Each row is a point. To make a cloud, some directions were put in groups of two or more. Within a group, all points are equally far from the middle, so they leave a hole (a ring in 2 directions, a hollow ball in 3). The other directions are filled evenly. Then the cloud was stretched, turned, moved and blurred a little. How many holes are there, and how many directions does each take, smallest first?
(in the rows, 128 means zero)

Cloud (14 x 2):
[[131  90]
 [151  82]
 [128 135]
 [148  70]
 [127  94]
 [118 143]
 [134 150]
 [132  96]
 [110 144]
 [146  59]
 [167  92]
 [150 123]
 [138  78]
 [151 105]]
Holes: 0

Cloud, 19 rows:
[[125 119 156]
 [ 88 155 145]
 [ 95 104 136]
 [157 159 122]
 [ 72 150 111]
 [113 108  58]
 [150 124  95]
 [117  95 142]
 [158 135 100]
 [143 118 124]
 [117 149 160]
 [107 147  55]
 [115 149 107]
 [155 149  96]
 [ 83 115 137]
 [ 66 110 110]
 [149 136 108]
 [115 112  72]
 [ 64 109 123]]
Holes: 0

Cloud, 29 rows:
[[143 133 106 113]
 [141 128 160  79]
 [185  81 117 151]
 [146 154 143 171]
 [125 112  80 104]
 [128 155 112 128]
 [ 86 127 140 186]
 [158 139 118  75]
 [127 156 139 165]
 [112 113 121  92]
 [127 132  72 105]
 [175 159 170 114]
 [177 157 149 118]
 [171 145 160 175]
 [119 105 137 146]
 [ 91 107 141 174]
 [ 98  99 124  92]
 [108 116 168 143]
 [180 156 167 145]
 [154 125  97 127]
 [128 153 131  87]
 [172 119 149  91]
 [122 170 166 100]
 [109 187 165 124]
 [153 158 119 139]
 [101 101 147 120]
 [166 137  98  88]
 [183 138  93 137]
 [151 177 164 124]]
Holes: 0

Cloud (32 x 4):
[[111 143 157 107]
 [178 120 130 137]
 [106 137 114  82]
 [131 162 156 158]
 [141 126 171 111]
 [129 128 140 181]
 [131 176 159 144]
 [138 106 157 173]
 [188 119  84 144]
 [124 141 152 188]
 [124 155 159 167]
 [138 131 138 178]
 [155 103 179  95]
 [135  79 112 104]
 [190 104 127 125]
 [121 113 137  65]
 [146 141 132  80]
 [148 110 151 163]
 [107 123 129 181]
 [123 126 193 123]
 [108  76 130 126]
 [121  73 123 130]
 [108 168  74 100]
 [165 108 116 119]
 [116 120 145 148]
 [ 94 151 155 106]
 [160 158 182 109]
 [152 118 117 151]
 [118 148  99  83]
 [104  85 138 160]
 [145 168 172 123]
 [ 81 159 124 173]]
Holes: 0

Cloud, 55 rows:
[[ 66 104 118 133 132 124]
 [ 91 142 175 170 119 164]
 [ 70 155 118 137 169 179]
 [ 81 118 174 135 143 166]
 [101  91 148 120 105 131]
 [ 63 132 106 159 135 166]
 [ 95 162 157 108  93 163]
 [ 83  97 147 126 133 103]
 [131 116 110 128 169 169]
 [124 130 144  98  84 137]
 [127 124 134  96 123 106]
 [ 71 160  99 152 145 114]
 [ 63 122 142 125 138 108]
 [116 105 105 155 173 107]
 [123 172 102 148 125 111]
 [ 70 134 106 163 158 107]
 [ 92 164 163 126 105 106]
 [138 112 150 179 153 100]
 [134 113 163 179 158 106]
 [101 110 117 166 180 165]
 [124 167  95 134 160 119]
 [113 148  93 108 130 117]
 [117 104 180 156 122 160]
 [ 78 120 132 142 196 150]
 [107  94 166 135  95 130]
 [129 165 169 111 144 153]
 [ 61 121 146 126 120 155]
 [102 119 187 160 145 156]
 [ 98 104 121 149 186 161]
 [151 130 167 132 106 166]
 [120 125 133  94  94 154]
 [ 91 115 182 151 124 162]
 [ 84 157 165 143  94 118]
 [133 161 168 115 117 170]
 [ 89 148 185 143 145 162]
 [ 75 134 125 148 197 151]
 [114 169 165 128  93 168]
 [133 114 167 180 163 116]
 [ 68 154 106 162 127 168]
 [101 102 167 131 178 115]
 [116 155  97 120 134 185]
 [132 134  99 119 165 117]
 [137 104 169 126 139  96]
 [128 160 163 103 149 150]
 [118 132  87 116 116 127]
 [137 166 167 131 111 170]
 [ 80  97 126 129 143 107]
 [124 164 103 149  91 137]
 [144 128 152 131  75 126]
 [ 76 164  98 118 129 123]
 [ 84 148 116 174 180 113]
 [ 74 157 146 109 112 170]
 [ 93 160  92 108 112 140]
 [ 95 164 133 181 179 142]
 [133 134 125 102 171 148]]
Holes: 3 (2, 2, 2)

Cloud (77 x 8):
[[ 94 128 153 189 103 113  76 117]
 [107 162  88 134 128 174 103 122]
 [130 114  75 121 158  94 130 117]
 [137 147 194 151 106 120 150 113]
 [157 162 137 118 128 117 110  54]
 [131 153 142 130 107 112 132  49]
 [141 145 115 198 130 104  87 125]
 [121  93 144 135  99 122 141 159]
 [ 99 161 143 146 172 189  94 133]
 [ 71 108 100 120 122 136 121 120]
 [161 141  95  78 136 156 124 111]
 [119 131 114 161 112 131 165 145]
 [129 183  75 135 172 139  84 104]
 [ 88 108 101 118 157 150  94 142]
 [160 149 162 163 164 123 108 142]
 [172 159 158 135 104 152 125  95]
 [101 134 116 108 140  48 124 117]
 [123 188 112 174 130 134 113 126]
 [ 76 126 150 115 158  70 113 112]
 [155 123 134  85 167 112 120  97]
 [ 79 138 107 127 164 114 113  80]
 [129 102 162 164 102 110 105 101]
 [160  99 136 160 136 163  91 113]
 [116 145 124 126 169 194  94 110]
 [132 147 110 136 145 109  47  65]
 [ 91  96 112 133 154 150  95 155]
 [128 160 104 130 191 137  72  84]
 [ 68 137 143 163 135 113 129  86]
 [ 82 115 111 157 108 148 146 121]
 [ 95 129 125 114 164  71 103  95]
 [147 141 168 154  99 154 126  95]
 [121 151 106 160 145 125 149  83]
 [ 82 148 130  96 134 119 166 156]
 [149 130 151 156 130 172 137 161]
 [158 154 136 171 151 160  77  69]
 [163 141 107  94 102  85 114  65]
 [111 138 110 196 171 167 121 126]
 [127 175 163 115 157 156 126 132]
 [124 155 201 110 111 116 145 142]
 [ 84 116 143 125 174 122 106  96]
 [ 57 123 150 157 151 107 125 105]
 [135 125 101 178 126 143 121 161]
 [199 145 127 118 148 144  81 103]
 [151 172 156 133 112 168  95  97]
 [118 139  68 177 152 166  96  92]
 [134 137 114 157 164 125 141 167]
 [ 97 117 135 183 119 112  65  90]
 [119 132 131 136 186 121  52 106]
 [177 159 152 103 144 146 144 130]
 [101 134 130 165 145 135 153 174]
 [ 91 114 133 126 109  63  93  95]
 [166 165 140 119 170 139 143 130]
 [ 58 118 118 129 165 113 120 129]
 [130 113 120 107 129 130  82 155]
 [ 99 108 140 147 108 156 163 151]
 [ 91 104 145 161 172 112 105 109]
 [ 74 161 128 109 146 119 156 131]
 [119 133 170 134 117 157 140 171]
 [138 159  75 105 141 105 134  93]
 [156 149  86 153 150  91  92  98]
 [140 154 111 126 115 132  81 167]
 [101 154 134 108 177 153  99 135]
 [123 122 186 163 119 151 128 121]
 [144 122 119 155 170 198  85  96]
 [185 153 130 130 103 125 113  76]
 [113 136 107 151 197 156  64  88]
 [120 143 100 128 169  84 111 145]
 [191 123 114 102 123 142 133 114]
 [110 147 132 153 130 172 123 180]
 [ 99 168 111 108 123 120 167 123]
 [114 182 107 120 122 104  93  96]
 [109 120 112 161  91 150 111  92]
 [116 107  96 112 108 103  80 100]
 [ 94 129 150 168 154 131 153  99]
 [121 108 100 145 184 107 119 116]
 [183 158 130 150 103 109 103 101]
 [168 179 128 146 179 154 100  98]]
Holes: 2 (3, 4)
